Every row gives one point. A path goes straight from each point to the next, and from the last back to the first. The post is the endless flat space through its rows: a point in 2 columns, a line in 3, a plane in 4, and so on, so that a path can go around it. How many times does the path go around the post? Going back the other way cancels.
In the rows, 128 means zero.

Post (2 x 3)
[[135 150  85]
 [118 109 148]]
Path (20 x 3)
[[139 116  88]
 [109  76  86]
 [ 83 144  51]
 [ 68 150 126]
 [133 125 188]
 [175 127 164]
 [156  98  85]
 [145  49 182]
 [150 146 118]
 [184 181 100]
 [149 140  82]
 [121 117 103]
 [103 126 113]
 [105 129 166]
 [ 88 165 147]
 [ 81 127 116]
 [133 185 112]
 [142 129 138]
 [152 104 128]
 [115 108  35]]
Times around: 2

Post (8 x 9)
[[103 107 105  51 125 157 144 167 114]
 [206 159 162 151 142 163 145 119  91]
 [104  92 181 139 122  71 115 107 200]
 [112  87 138 113 133 137  86  86 160]
 [ 76 115 131  76 172 150 131 154 119]
 [150 168 115 182 108 114 114  80  81]
 [119  91 116 157 155 157 142 130 118]
 [107  99 127  92 157 167 164 100 149]]
Path (23 x 9)
[[199 144 141  46 130 136 132 142 116]
 [104  69  73 149 167 184 101 132 175]
 [163  87  73 168 100 125  74 174  81]
 [138 114 146  80 148 141 111  96 101]
 [108  56 133  90 124 157 194 134 153]
 [165 166 157 171  77 149 154 181 112]
 [139 131 107 184 148 171 118 162 113]
 [142 122  91 155 172 140 127 140 106]
 [124 116 157 132 145  90 183  41 171]
 [ 62 154 174  75 102  77 144  96 147]
 [110 150 171  77 143 211  78 102 121]
 [110 144 132 102 159 151 146 134 137]
 [188  78  76 120 163 162 121 125 118]
 [117  94 150 147 175 113  90 116 102]
 [ 71  78 152 109 156 117 110 117 137]
 [128  96 184  67 160 128 120 121 112]
 [155 119 176 116  89 155 140 128 129]
 [ 92 100 128  45 112 201 149 144 159]
 [164 123 162  69  94 183 120 142 134]
 [ 65 138 120 114 103 151 129 128 122]
 [148 175 136 152 143 159 146  65 154]
 [ 93 182 115 151 201 122 187  95 132]
 [171  99 147 110 172 165  85  50 107]]
Times around: 3

Post (17 x 18)
[[178  94 190  90 140  90  95 148 128  74 125 154 150 164 146 150 126  48]
 [126 143  95 106  91 144 153 121 123 138 167 183 143 133 127 118  72  50]
 [184  76  90 110 190 155 106 124  84 145 103 129  89 164 143 131 123 123]
 [166 112  78  72 127 106 140 118  88 132 105 149 107 129 115  90 104  88]
 [104 154 109 161 157  85  78 144 172 128 162 148  89 148 157  88 136 168]
 [140  79  89  97 167 105 151 138 108 153 148  93 122 138 137 120 111 120]
 [131 104 112 114 150 114  79  99 171 108 156 101 113 142 117 115  92 106]
 [159 101 101 129 128 123 122 140  68 139 156 102 129 113 107 111 148  77]
 [ 99 103  70 130  59 124 150 115 175  70 142 121 199 123 249 112 204  95]
 [109 112 120 125 107 140 155 114  99 182  90  78 153 115 121 114 156  91]
 [126 120 130  97 112 143  91 131 141 137 154 142 102 106 149 114 156 161]
 [127 169 128 135  23 137 167 128  78 145 131  80  71 118  99 159 124 115]
 [158 106 139 129 178 149 128 127  91 136 141 120  98 106 111  66 108 182]
 [160 116  93 132 169 106 117 106 108 154 127 136 131 110 110 122 114 154]
 [149 148  76  82 107 125 101 129  74 164 130 152 143 118 151 101  48 118]
 [139 131 101 134 102 148 169 175  60 138  89  67  93  46 133 126 145  90]
 [ 96 162 154  75 179 169  85 138 176  84 143 128 163 173  66 130 115 182]]
Path (19 x 18)
[[126  97  88  94  92 137 143 142 107  72 137  64  82 105  28 111 109 121]
 [107  98 140  81 147 179 141 126 132 113 133 107 160 177 130 157 133 142]
 [159  49  79  95 124  89 152  89 113 125  56 135 148 108 157  82 150 132]
 [109 118 107 144  99 128 145  94 169 151 187 129 125 126 117 114 134 151]
 [115 110  64 149 130 110 138 143  84 112  94 118 137 106 191  91 131 139]
 [172  57  79 130  83 115  71  21 100 197  85 147 128 168 107  64 147 144]
 [134 112 106  97 159 126 125 110 170 166  97 171 144 113 140  67 133  98]
 [136 174 128 109 125 110  99 136 119 117 184  96 122 125 101 101  54  95]
 [131 153 153 108 150 101 112 132  97 169 101 125 124 197 119  93 136 129]
 [148  80 126  92 101 200 125  80 164 139 108 101 149 137 175 141 120 140]
 [117 128 106 119  95 105 179 135 114 177 161 132 135 115 113 114  53 104]
 [ 89  39 157 114 194 153  79  78 134 170 119 103 138 108 126 111 137 109]
 [137 120 101 125 115 143  82 123 108 131 182 163  85 168 131 129 116 117]
 [124  98 122  49  83 152 113 136 116 181 115  89 144  50  94 172 103 139]
 [109 115 121 144  89 156 105  94 100 183 175 191 145 165  95 116 126  87]
 [122 133 113 141 145 121  97 114 137 118 169 138 138  86 138 111  66 109]
 [115  80 123 100 148 171 174 156  97  60 159 138 141 108 174 171 149 178]
 [133 110 112  66 149 144 146 191 132  64 164 204 121  96 100  97 113 108]
 [124 100 131 116 133 169 131 182 135 143 115  67 157 127 159 172 143  98]]
Times around: 0

Post (17 x 18)
[[129 126 129 172 135 111 145 169 141 144 133  60 169 164 111  65 100  94]
 [126 171 141  88 118 126 134 141 172 115 133 128  77 155 104  81 162 115]
 [159 149 119 149 109  61 140 194 141 157 182 113 166 122 131 106 118 158]
 [121 115 128 104 154 122 132  92 139 148 149 173 198 133 105 152 111 174]
 [132 161  93 158 177 172 118 186 151 135 115 123  95  99 169 108  84 118]
 [ 95  91  99 144 115 145 163 103 215 129 118 109  99 131 141 179 145 126]
 [160 121  93 197 161 130 135 161 129 172 129  96  97 134 147 101 166 158]
 [152 122 115 115  89 164 139 117 176  97 142 141  99 164 145 152 116  72]
 [170 136 115 201 113 112 131 183 157 151 125 129  65 175 123  97  90 121]
 [139 140 152  72 160 127 144 119 133  74  66 163 107 121 157 205 124 114]
 [119 212  72 165 180 168  89 165  88 158  93 133 182  98 102 119 201 125]
 [101 151  93 147 134  68 106  70 150 167 124  84 123 132 125 192 177 108]
 [138  89 126 127 104 108 206 138 146 152 150 106 144 149  78 137  63 103]
 [163 176  96  97 152  89 117 165 172 168  82 133 165 125 167 134 137 121]
 [ 82 103  86 121 107 136 195  97 138  71 118 111 137 107 129 107  79 146]
 [164 160 162 147 126 166 135 123 132  88  94 174 121  79 137 140  82 100]
 [148 166 134 128 117 140 153 143 151 146 125 115 170 158 140 127  77 147]]
Path (21 x 18)
[[120 177  80 174  97  75 104 143 144 104 114 108 183 217 100 105  55  63]
 [120 131 123 220 198 184 135 130 142 157 156  99  90 132  93  96  85 112]
 [ 84 148 121 159 148 119 139 114 168 120  80 176 125 137 116 103 108 134]
 [166 195 135  82 127 120 154 184 140 194 110 134 170 138 108 167  69  89]
 [ 95 128 144 141 173 116  68 138 119 114 154 159 122 110  64  94  83  95]
 [180 172 117 142 133 105 157 164 130 135 122 104 185 125 129 144  91 155]
 [120 159 108  82 175  84 129 105 130 138 127 139 115 137 115 112 101 132]
 [131  89 153 173 145 122 213 134  84 149 126 138 178  72 107 176  76 155]
 [114 115 111  63  88 185 164  75 166 114  37 145 113 157 129 132  31  50]
 [179 114 123 106 172 150 122 123  90 116  86 190  59 115 142 138 129 154]
 [127 156 126 152 117 158 128 155 196 163  97 147 183 188 140 100  68 169]
 [147 129 125 207 149 115 131 128 115 148 153  83 139 136 141  65 182 133]
 [ 87 131 136 129 170 138 117 147 180 113 167 118 168 122 122 153 155 135]
 [127 196  83 118  99 127 122 121 134 167 133 130 176 141  82 103 120 153]
 [138 188 126  91 142 158  92 136 165 185 109 153  83 164 131 122 206 159]
 [156 140  78 109 108 127 155 211 162 143 186 130 131 131 213 128 160 117]
 [151 164 164 117 156 166 134 151 192 164  95 167 213 142 100 171  66  79]
 [164 196  95 171  93 147 170 110 140 164 128  87 152 136  73  92 108 137]
 [189  80 121 182  76 165 192 152 156 126 164 168  87 122 148 142  48 208]
 [ 92 111 137 108 105 104 136 111 144 106 151 125  93 193 140  98 118 113]
 [ 56 205 159  95 108 127 197 114 205 109  78 107 237  87 109 138  91 133]]
Times around: 1

Post (17 x 18)
[[122 131 161  96 132  87  95 153 127 135 105 127 164 103 143 111 149 138]
 [130 124  94 130 153 100 144  91 138 126 113 132  61 102 110  83 136 154]
 [ 99 152  96 168 125 124 129 121 158 167 145  95  97 136  98 174 134  74]
 [106 151 143 121 162 154 146 132  81 161 143 131 171 129  66 150 161  77]
 [149 106 147 113 149 115  86 119 121 113  70 185 186 140 110  96 147 113]
 [ 70  49 156 100 138 153 172 127 133 114 138 135 157  67 126 144  58 185]
 [ 85 186 110 122 122  91 184 156 153  93  97 144 171 167 154 112 153 138]
 [105 143 117 136 146 159 139  95  91 186 158 155 149  99 122 178 101 129]
 [106 102 207  72 175 154  83 104 125 131 147 142 166 109 140 130 112 128]
 [ 87  65 161  56 136 138  87 100 121  95 156 143 159 147  58  75 165 143]
 [141 132  89 178 166 114 129 139 105 162 143  90 141 176 177 130 131 109]
 [ 77 176 118 163 142 123 154 163 119 130 107 159 129 121  87 162  73 153]
 [117 193 112 155 126  97 151 126 101  95 135 138 171 139 164  89 120  66]
 [144  71 165 119 130 172 139 168 180 163 132 164 210  81 126  73  61 139]
 [135 151  92 104 133 137 109 136  68  28 132 116 160 184 123 112 135 144]
 [160 166 138 157 119  91 144 152 109  92 180 130 181 175 115 118 110 109]
 [108 123 137 169 141 129 102 123 140 140 104 115 121 122 121 142 161 137]]
Path (32 x 18)
[[120 117 193 140 183 113 116 107 131 151 157 119 122 143 127  60 143 120]
 [ 97 124 113 112  87  97 137  85 124 120 142 205 113 110 129 122  70 167]
 [ 89 152 175 125 187 108 153 140  86 184 170 106 117 126 121 145 135 129]
 [125  82 105 129  87 150 121 100 165 177 102 121 175 121 121 178  89  63]
 [150 165 151  88 134 118 140 123 172 105  75 155 142  94  75 127 145 121]
 [131 119 173  67  88 156  82 146 124 131 182 143 176  97   7  87 132 158]
 [135 105 143 164 108 107 144 143 136 154 144 157 196 188 140 116  88 107]
 [103 145  95 152 144 119 210 154 154 226 144 173 188 176 180 148  88  81]
 [111 138  88 152 160 129 115  97  56 111 132 134 180 132 215 114 113  82]
 [118 104 153  53 167 133  75  88 134  30 112 150 157 120 107  61 161 149]
 [107  97 175 114 163 117 104 142 181 187 120  99 136 106  96 127 133 158]
 [105 181 176 160 143 162 121 156 139 170 199  79  95  99  43 111  97  71]
 [154  46 192  69 149 150 121 112 159 153 135 164 157  83 136 118  79 137]
 [134  73 194 131 130 125 107 181 138  81 107 156 207 134  86 106 130 158]
 [ 73  88 160 117 115 149 155 151 201 152 144 169 130 149  37 105  99 132]
 [130 138 117 179  98 124 174 122 113 158 232  60 156 121 186 107 127 121]
 [102 108 198 156 184 129  88 126 154 157  39 169 165 141  81 136 104  89]
 [ 92 146 153 162  89 102 123 140 136 115 147 138 153  99 150  85  78 117]
 [133 112 169  94 124 109 131  93 142  98 182 152 118 115  92  80 136 136]
 [ 98 109  66 168 149 142 128 143 153 170 131 159  92 130  28 136 158 181]
 [119 123 126 151 144 164  96 173 183  95 124 145 161 172 150 130 133 137]
 [118  96 201 105 182 151 116 156 176 173  71 161 151 124 143 112 135  82]
 [136 107 101 108 115  66 173 172  88  82 111 160 137 146  91  60  53 184]
 [155  87 131 152 110 112 133 136  67 149 157 127 166  72 132 139  84 120]
 [139  65 128  95 141 133  89 140  96  66 108 172 135  95  62 122 117 142]
 [122 153 178  64 154 151  51 153 177 187 157 145 169 102 100 125 147 159]
 [ 94 182  87 100 127  75 113 159 107  94 139 121 150 154 110 137 126 141]
 [111 122 134  83 111 118 165 151 133  37 159 139 162  87 126 152  65 137]
 [ 81  27 161 106 159 182  87 107 139 191 135 125 146 107 141 152 115 117]
 [111 102 140 113 134  91 136 173 164 142 103  97  80 144  51  72 134 137]
 [101 146 166 153 105  55 125 149  68 124 185  85 188 150  82 101 118 123]
 [ 66  66 160 107 154  84 145 104 113  82 127 181 199 166 125  72  81 149]]
Times around: 1

Post (17 x 18)
[[112 128 165  72 198 153 167 117 196 142  90 173 144 142 178 128  88 113]
 [145 110 144 113  50 131 100 151 141  46 132 119 100 124 183 135  82 137]
 [131  96 112 150 204 160 108 149 129 103 114  90 132 142  92  86 169  70]
 [117 119 122 147 100  90 140 119 142 131 114 113 145  96 145 128  53 129]
 [180 125 113 111 137 137 154 137  96 120 149 160 115 153 121  64 162 138]
 [146 152 145 148 119 141 148 116 151 114 143 157 148  90 129 156 143 173]
 [106 146 134 134 119 158  95 118 140 118 151 116 151 140 150 123 126 131]
 [135 134 181 161 158  86 116  89 129 123 133 162 123 162 143 143 148 144]
 [142  54 110 146 108 154 127 139  78 130 156 141  70 151 159 101 156  76]
 [ 75 101  94 138 149 102 148 104 126 104 193 156 164 126 101 105  98  88]
 [209 143 117  91 155 159 152 121 127 150 147  88  97 107 138 152 120 162]
 [ 66 173 108 143 156 103 120 173 149 105 188 160 138 141 162 128 127 131]
 [154 118 113 111 133 170 190  97 158 125 122 130  65 163 174  79 136  85]
 [142 176 160 127 135 156 181  94 119 101 128 175 163  80 121  78 112 123]
 [ 77 122 135 141 201 142 152 143 151 165 128 108 137 166 107 161 104  67]
 [112  84 146 151 176 129  80 125  79 142  83 156  62 171 112 171 146 147]
 [112 142 132 111 110 103 114 124 114  95 134 110 173  88  95 113 133  98]]
Path (22 x 18)
[[114 125 108 174 176 108 132 152 100  79  98 101 119  74 116 105  54 128]
 [145 166  97  83 130 112 139 141  55 137 135 100 125 113 110 155  87 147]
 [137 137 137 120 121 162 117 110  46 107 165 153 106 138 141 119  82  82]
 [ 82 112 134  86 188  55 111 106 127 133 136 175 122 117 112 118 101 104]
 [108  86  84  99 213 105 133 120 175 151 206  87 162 187  91 131 153 111]
 [113 171 136 101 165 160 170 136 124  97 125 162 139 128 125 122 113 171]
 [118 134 164  91 121  86  81 150 104  60  87 148  67 213 151 161 109 125]
 [118 113 135 105 222 160 105  85 121 147 166 134 163 172  85  86 122  65]
 [110 137 141  94 142 156 100 131 108 111 216 143 209  92 116  97 148 123]
 [153  66 148  77 137 210 183  57 136 103 185 128 138 119 176 110 135  89]
 [100 133 127 197 194  92 119 128  85 117 124 182 144 183 169  70 146 109]
 [127 102 110 197 174  87 222 130 114 145  20 187  89 118  96  88 157  62]
 [193 132  91 146 154 108 162 145  78 139  97 113 108 150 155  50 149 109]
 [143 141 127 150 146 140 146 155 146 120 133 141 103 146 171  88 154  54]
 [ 72 107 102 157 217  69 111 138 162 115 179 180 207 112  63  66 129 150]
 [ 52 149 124 135 125 158 195 135 162 202  47 179 111 144 141 110 164 120]
 [162 155 109 177 146 155 132 148 146 124 160 127 218 100 150  68 126 163]
 [140 164  80 201 189 119 156 164 135 198 129  94  36 144 187 137 122 110]
 [ 40  99 139 118 160  54 139 112 148  95 144 226 130 136  96 107 127  92]
 [114  97 182 125 162 120  98  74 141 103 140 178 134 104  91 140 125 127]
 [136  90 120 135 174 172 130  85 149 145 225 141 160 147 133 122 150  69]
 [124 133 121 107 207 142 191 118 176 191 105 117 119 168 148 162  83 108]]
Times around: 3

Post (17 x 18)
[[128 101 147 141 130 145  70 104 135  62 160 157 145  96 157 141 139 139]
 [ 96 162 159 116 154 170 149 132 124  87  69 103 141 170 111 101  95 157]
 [101 171 124 115 151 175 135 128 153 137 154 122 101 132 156 139  89 107]
 [ 97 112 117 135 153 171 137 161 121 112 111 113 112  87 141  97 113 132]
 [120 133 118 162 106 171 114 160 144 102 109 128 117 135 126 136 109 131]
 [101 172  85  84  96 117 131 172 165 161 134  61  99  64 146 142 115  83]
 [ 92 108 128 145 118 168 131 129  97 113 129 111 118 112 142 157 145 148]
 [101 133 124 129  96 121 181 164 100 130 135 128 125 132 108 111  94  97]
 [138 146  74 107 136 129 101 161 124 128 138  55 100  82 113 150 135 112]
 [189 141 103 136 115 115 171  98 118 171 111 104  78 116 151 183 110 119]
 [115 142 121  68 130 143 136 154 125 144 149 164 161 121 114 120 130 135]
 [ 96 152 108 143 120 106 158 119 149 142 130 152  92 131 147 118 118 135]
 [116 144  96 112 139 114 162 137 123 124 107 136  92 150 171 122 153  99]
 [117 128 104 136 161 126 161 125 156 148 104 118 145 135 110 120 119  94]
 [ 99 155 164 153 131 157  84 108 105  95 114 172 160  90 162  87 130 111]
 [134 111 164 114 105 110 171 118  63 174 130  45 118 185 168 105 145 166]
 [168 131 158 154 205 155 177 171 154 119 117  96 165  89  84 110 153 131]]
Path (31 x 18)
[[126 111 150 130 186 187 147 204 118 139 130  96 177 126  77 111 127 120]
 [118 135 144  83 161 104 138 176 119 120 161  64 139 149  79  74 124  99]
 [ 97 188  78  43 105 158 120 150 148 134  76 156 126 124 129 128 172 132]
 [118 119 120 211  80 189 112 101 189  58  84 151 128 159 206 160 150 154]
 [ 75 115  77 153  88  98 112 137 117 158 130 152 198 161  78 111 150 109]
 [155 161 141  75 144 147  91 136  71 111 153  79  93 113 156 138 122 179]
 [ 46  81  94  93 205 168 120 170  68  60 106 134 137 164  52 105 109  93]
 [114 143 133 200 162 182 141  84 123 219  97  43  85  49 156 135 112 133]
 [135 125 190 143 146 143 102 119 108 121  99  82 175 176 116  71 131 148]
 [ 95 146 154 136  92 132 147 120 115 146 174 131 106 113 142  99 108 172]
 [ 76 135 102 158 123 154 139  93 157 173  96  85 166  98 108 120 106 169]
 [124 189  49  91 137 161 143 209  86 160 119  92  73  80 129 116 122 121]
 [157 199 179 121 163 124  75 123 137 127 101 160 175  91 153 121 145 143]
 [ 73  98 135 125 164 107 167 141  45 165 132 119 117  92  97 113 149  99]
 [ 96 107 135  57  59  90 133 122   7 151 167 106 116 113 120  99 122 117]
 [180 170 159 151 115 135 178 130 129 141 152  65 128 105 100 150  96 108]
 [ 97 146  57  88 113 148  95 156 142 106 114 124  91 111 191 104 123 125]
 [ 98 207 141 178 194 155 147 129  98 104  93  12  83 160 141 117 120 133]
 [114 173 118 122  87 129 146 125  53 192 113  64 102 165 155 137  93 107]
 [134 143 146 105 175 110  96 135 125 141 156 134 179 126  79  80 109 143]
 [122 113 148 145 128 171 140 160 107 103 106  54  73  93 124 129 103 102]
 [126 140 125 138 141 169 136  62 145 139  78 139 127 102 131 154  94 143]
 [118 170  87 102  98 145 168 146 136 161 113  21  99 111 143 122  57 121]
 [129 135 105 199 100  73 143 136 150 143 125 109 137 135 155 128 183  79]
 [ 59 172 107 191 150  67 135  32 196 121 133 127 125 144 164 133 111 130]
 [145 114 113 124 120 138 115 179 182 117 135  99  93 134 156 177 126 178]
 [148 121 189  87 165 149 156 190  99 151 120 154 166  63 112  92 162 104]
 [ 83 143 121  91 133 134 191 143 185 120 160 168 107 150 109 119 107 118]
 [158 133 110 102 127 197 196 154  51 128 132 153 148 114  86 123  86  79]
 [106 165  99  92  86 124 143 142 131 154 102  81 155 141 141  86 106 126]
 [162  97 123 186 132 133 155 121 133 102  44 145 123 162 156 146 129 142]]
Times around: 5

Post (17 x 18)
[[111 146 111 126 116 142 156 104 110 101 128 111 158 158 104 132 137 123]
 [116  96 137 135 163  70 100 150 107 136 134 170 101  64 105 122 143 104]
 [ 90 143 139 126 112 106 120 116 101 126 127 122 122 113 159 144 143 129]
 [121 119 174 149 121 109 122 111 131 153  90 136 102  89 122 118 133 102]
 [160 116 115 110 166  99 126 115 139 175 130 149 116  65 128 142 154 139]
 [156 115  96 118 106 165 182 118  96 100 106 109 139 144 153 141 153 128]
 [ 94 112 168 141 166 119 126 142 115 128 136 157 116  86 118 183 106 119]
 [154 135 164 133 139 113  89 142 104 131 139 137 103  88 121 148  91 129]
 [106 133 148 122 126 158  93 145 135 126 104 132 145 103 130 112 129 113]
 [139 136 110 115 159 154 196 117  97 110 140 114 114 178 148 119 188 146]
 [109 113 126 125 123 119 107 141 124 139 116 144  94 135  98 154 130 133]
 [ 94 144 131 154 122 135  95 144 100 155 107 105 111  84 105 129 123 121]
 [ 95  97 161 128 125 126 107 120  96 154 141 148 140 106 108 128 128 123]
 [133 137 110 124  90 174 186 135 121 115 160  92 135 143 148 132 177 120]
 [123 117 101 162 119 157 133 113 121 116 137 109 143 167 150 119 119  90]
 [140 106 154  70 168  96 114 117 105 157 128 109  95  68 114 164 155 104]
 [159 158 109 143 107 169 146 108  92 111 120 125 145 159 137 164 191 127]]
Path (30 x 18)
[[169 154 128 144 122 103  93  97 120 157  69 118 142 137 134 126 112 105]
 [160 128 134 138 117 166 161 165 113  83 123 107 167  80 165 135 104 108]
 [120 155 130 141 140 127 104 156 140 143  93 140 124  80 139 166 116 103]
 [ 77 118 156 136 104 170 175 121 145 163 160 122 142 121 158 103 113 135]
 [113 120 114 132 114 128 128 123  97 107 154 137 126 117 123 120 121 152]
 [111  91 113 153 130  90 122 128 151 137  99 127  92  91 126  94 171  67]
 [141 137 122 124 110 135 118 105  97 132 162 125 116 125 140 157 135 140]
 [ 86 100  96 225 178 106 117 128 148 105  94 201 111 138  95 120 104 131]
 [ 43 116 197 131 103 117 123 131  91  83 114 117 141 133 135 184 128 100]
 [164  85 139 123  88 136 176  64 134 168 113  92 159 116 123 112 126  89]
 [136 173  92  89  85 159 153 146 123  96  95 120 175  96 161 169 132 130]
 [146 142  85 113 112 149 138 152  91 140 146  89 133 120 139 139 120 103]
 [127 142 136 216 125 132 108 143 139 135 135 159 136 166 122 142  98 128]
 [139  91 150 146  85  75 141  74 144 131 115 108  98 143 177 112 117  82]
 [156 116  98 119 176 120  99 108 155 141 114 121 133 104 127 107 111 135]
 [ 84 159 170  96 132 127  94 115  94 120 105  86 114 134  83 249 133 107]
 [145 108 153 130 125 111 127 139 119 115 112 120 110 129 140 109 103  90]
 [110 175 145 116 110 103  78 112  97 158 135 107  94 111 117 207 141  99]
 [152 115 118 122 124  86 111  53  91 193 134 100  59 160 147 125 147 119]
 [ 85 101 123 158 150 187 128 147 144  45 164 112 138 180 132 156  83  93]
 [103 116 151 109 152 109 137 130  84 116 174  88 124  96 109 204 153  83]
 [122 144 125 128 129 146 123 120 108 135 157 116 139 117 121 170 104 175]
 [163 113  75  99 174  91  91 134 111 119 133 155 107  97 135 133 125 153]
 [143 123 142 169 140 134 101 119 156 104 198 145 118 100 165 141  67  95]
 [ 83 101 156 131  88 116 100 127  98 142 158 112 130  93  97 146 161 127]
 [ 67 132 158 145 129 120 130 115  85 121 141 114 171 118 154 153 116 129]
 [149 139 174 118 108 114 151 121 107 124 123 114  95  93 139 160 138 143]
 [ 69 106 137 134  89 129 125 102  81 132 136 155 127 132 138 169 203 124]
 [163 121  90 109 148  82 143 115 122 138 112 161  68 109 130 106 199 131]
 [152 120 121 129 125 119 165 122  91 174  85 114  76 114 146 127 162 117]]
Times around: 1

Post (17 x 18)
[[120  77 116 159 115 160 151 111 158 110 121 138 138 106 146 155 111  73]
 [118 130 126 116  75 130 111 118 126 125 152 110 109 140 172 110 107 165]
 [150 162 128 121 125 147 112  90  97 156 151  80 175 167 114 102 115 127]
 [116 110 122 110 134 169 174 127 128 110 155 167 107 113 127 166 117 107]
 [102  85 115 142 165 175 147 131 153  64 136 122 113 101 106 153 141 133]
 [160 201 124 153 154 122 130 109 150 137 192 129 161  98  68 112 221 101]
 [110 170 104 150 158 136 141 146 166 148 169 149 117 117  78 120 167  83]
 [137 115  76 177 188 143 201 137 202 140 163 167 128  96  70 167 181 101]
 [ 85  90 111 129 132 159 111  70 129 125 140 147  87 106 129 164 121 144]
 [158 132 116  86 115 139  99  75 125 130 125 100  54 127 165 111 102 149]
 [113 152 144 140  98 147 139  96 142 105 115 109  85 132 140 153  87 142]
 [140 126 127  98 134 111 121  97  75  91  73 102 176 206 141 105 115 125]
 [123 105 174  93  98 136 109 108 138 151 134 100  57 136 126 111 131 152]
 [125 141 158  79  76 108  74 122 128 160 110 120 105  99 109 109  77 153]
 [156 158 142 145 168 115  88 126 102 131 133 107 158 154 159 126 126 146]
 [152 199 151  87 137 116 103  81 149 153 110  83 180 178 170 100 134 147]
 [142 177 118 177 147 182 142 117 146 171 144 143 144 108  92 110 207 129]]
Path (25 x 18)
[[135 151 124 164 131 178 191  66 186 121 162  88 131 125 137 148 174 108]
 [112 164 101  97 172 136 126  28 198 158  49 121 144  84  98 136 116  58]
 [117 111 138  90 136 166 188 117 164 127 149  79  73 130 119 122 147 139]
 [180 182 126 126 114 130 134 118 106  79 135  91 123 159 143 155 129  53]
 [103 164 163 140  82 105  95 106 182 139 172 142 150 112 137 127 168 123]
 [163 193 106 122 122 170 125  54 122 158 134 119 181 148 199 113  64 130]
 [129 140 147 191 160 179  93 134 121 167 202 160 146 179 184 135 183 170]
 [126  89 177 122  95 186 158 132 154  67  47 119 169 204 149  93 186 158]
 [113 114 123 102  88 178 167 107 101 109 129 127 160 191 205  75  84 162]
 [129 109  97 135 110 115 134 148 115 170 197  86  99 165 149 113  75 120]
 [145 148 168 179 104 103  98 191 128 133 174 129 143  90 109 146 158  54]
 [115 143 119 115 153  88  55  76 192 148 157 112 134 139  64 146 157  76]
 [150 177 159  96 168 122 143  39 166 168 151 113  91 177 113 125 182 180]
 [ 82 129 171 108 134 104 139 102 155 129  79  70  71 183 111  79  92 104]
 [104  81  99 164 120 124 174  85 172 131 129 155 129 121 144 124 105  99]
 [175  45 147 146 169 152 144  87 117 175 181  98 138 192 128 170 111 127]
 [ 78 115 163 161  50 176  88 150 172 147  67 107 173 103  94 123 118 118]
 [128 185 180  85 143 115 145  96 181 139  67  19 142 216 185 128 130 198]
 [107 156 164 167 140 180  77  73  86 145 167  98 148 107 157  95 152 164]
 [159 183 135 127 154 180 176 108 129 122 133 153 131 136 139 102 159 115]
 [116  80 121 165  68 189  90 123  83 109 171  33 145  97 117  45 109  88]
 [109 187 125  75 138 138 131  87 131  83 116  68  98 150 149 180  92 187]
 [128 166 100 143  89 167  79  54 177 174 136 131  72 119 182 161 104  99]
 [132 138 125  85 162  87 106 141 170  97 157 119 156 182 126  81 168 146]
 [116 136 174 188  92 119 120 125 116 157 174 107 123  78  75  83 176 121]]
Times around: 2
